Each row is a point. A path goes straight from each point to the next, and from the last back to the first. The post is the endless flat space through its rows: a point in 2 columns, a line in 3, a plane in 4, and so on, so that a path can go around it. Count how often the path circles the post. Going back the other way cancels.

Post (1 x 2)
[[ 5 -8]]
Path (23 x 2)
[[ -2  25]
 [-43   9]
 [-18 -43]
 [  7 -58]
 [-29 -15]
 [-44  19]
 [ 10  17]
 [ 46  21]
 [ 57 -30]
 [ 30 -13]
 [ 32  17]
 [  6  14]
 [-26   4]
 [-30 -39]
 [ 13 -24]
 [ 32 -39]
 [ -6 -30]
 [-29 -17]
 [-18  14]
 [ 14  40]
 [ 51   9]
 [ 59  -1]
 [ 22  26]]
Times around: 0

Post (5 x 6)
[[ -6  10   5 -35 -18 -19]
 [ 14   6 -36  -5 -21 -14]
 [ 45 -77 -57  29  24  54]
 [ -5  28   1   9 -21 -25]
 [  2  33  -3 -11 -27   7]]
Path (12 x 6)
[[-28  11  -2 -26 -18 -35]
 [  2   9 -49  -6  -1 -20]
 [ 21  18  16  26   2  46]
 [ 27  31 -44  77 -17 -29]
 [  6  13  -3 -30  -2  12]
 [  9  14 -33  45  -7  49]
 [  7  20 -40   3  10  23]
 [ 27  29 -33  21 -24 -36]
 [  5  10  24 -52 -55 -47]
 [-23 -30   7 -27 -26 -34]
 [ -1 -48 -27  38  37  53]
 [  7 -11 -52  14  14  25]]
Times around: 1

Post (11 x 12)
[[ -24   38   56   54    9   -7   16    7    3   -3  -12  -53]
 [  10   -2  -11   29   39   -3  -16   37    7  -42  -11   38]
 [   7   24   72   30   55  -22    6   -9  -33    8  -16  -30]
 [ -15   34   15   13    4   15  -10  -33   55   18  -14   12]
 [  24   41    9   15    3    6    8  -11    1    4  -30  -25]
 [ -29   35  -63  -33   20   10  -19    2   29    3   42   42]
 [  22   25   12   46   21  -25   -1   18    7  -10   25   36]
 [   1   -6   45   36  -11  -13  -22   -6  -25    0  -13   -5]
 [ -27   18 -102   19   39   -7  -22  -39   25  -11   37   33]
 [ -22   25  -70   23   28   49  -24   -2   -3   -2   35   72]
 [  -4   14   56   16    9   -9   33  -33  -14  -30   -6  -15]]
Path (21 x 12)
[[-13  15 -11   5  49  31 -27  34   7 -18  25  17]
 [  6  22   0  18  17 -22 -46   5  44 -20  18  -2]
 [ 11  59  22  25  44 -66 -24   7  22 -17  30 -11]
 [-34  27  15  14   6 -11 -40  -7  11  17 -11  32]
 [ 19  13 -38  78   1 -49  45  27   6 -29 -10   5]
 [  2   7 -39 -41  41  39  -4 -13 -44  33  27  42]
 [  2  18  37  50 -45   1 -35  31  19  55  19 -47]
 [  3  27 -25   4  18   6  14  35  88   8  10  19]
 [-14   0 -41  45  31   6   2   3  27 -45 -15  33]
 [-13  28  18  21  37  20   2 -34 -26   7   5  41]
 [-21  64 -60  62  32  36 -18  41 -26 -41 -13 -15]
 [ -1  54  13  48  37   5  14  44  26 -34  21 -12]
 [ 49  17 -14  17  24   0 -19  17 -25   0  -8   9]
 [ 39  30 -22  25  37  -5 -16 -30 -16 -23  25  11]
 [ 17  28  20   2  -2  16 -30   3  25  -8   6  45]
 [ 28  29 -11   2  18  10  -5  42  -3 -24  21  37]
 [ 25  -8   6  70  24 -10  -3  -5 -17   1 -25 -57]
 [ 21  12   6  13  27  -6 -10  19  37  15 -18  58]
 [-30  73 -13  26  53 -31  12  21  36  18   7   5]
 [  3  27   4  37 -31  27   6 -15   2 -35 -12  65]
 [  5  28 -58  10  40  47 -17  -9  20 -33 -21  38]]
Times around: 1
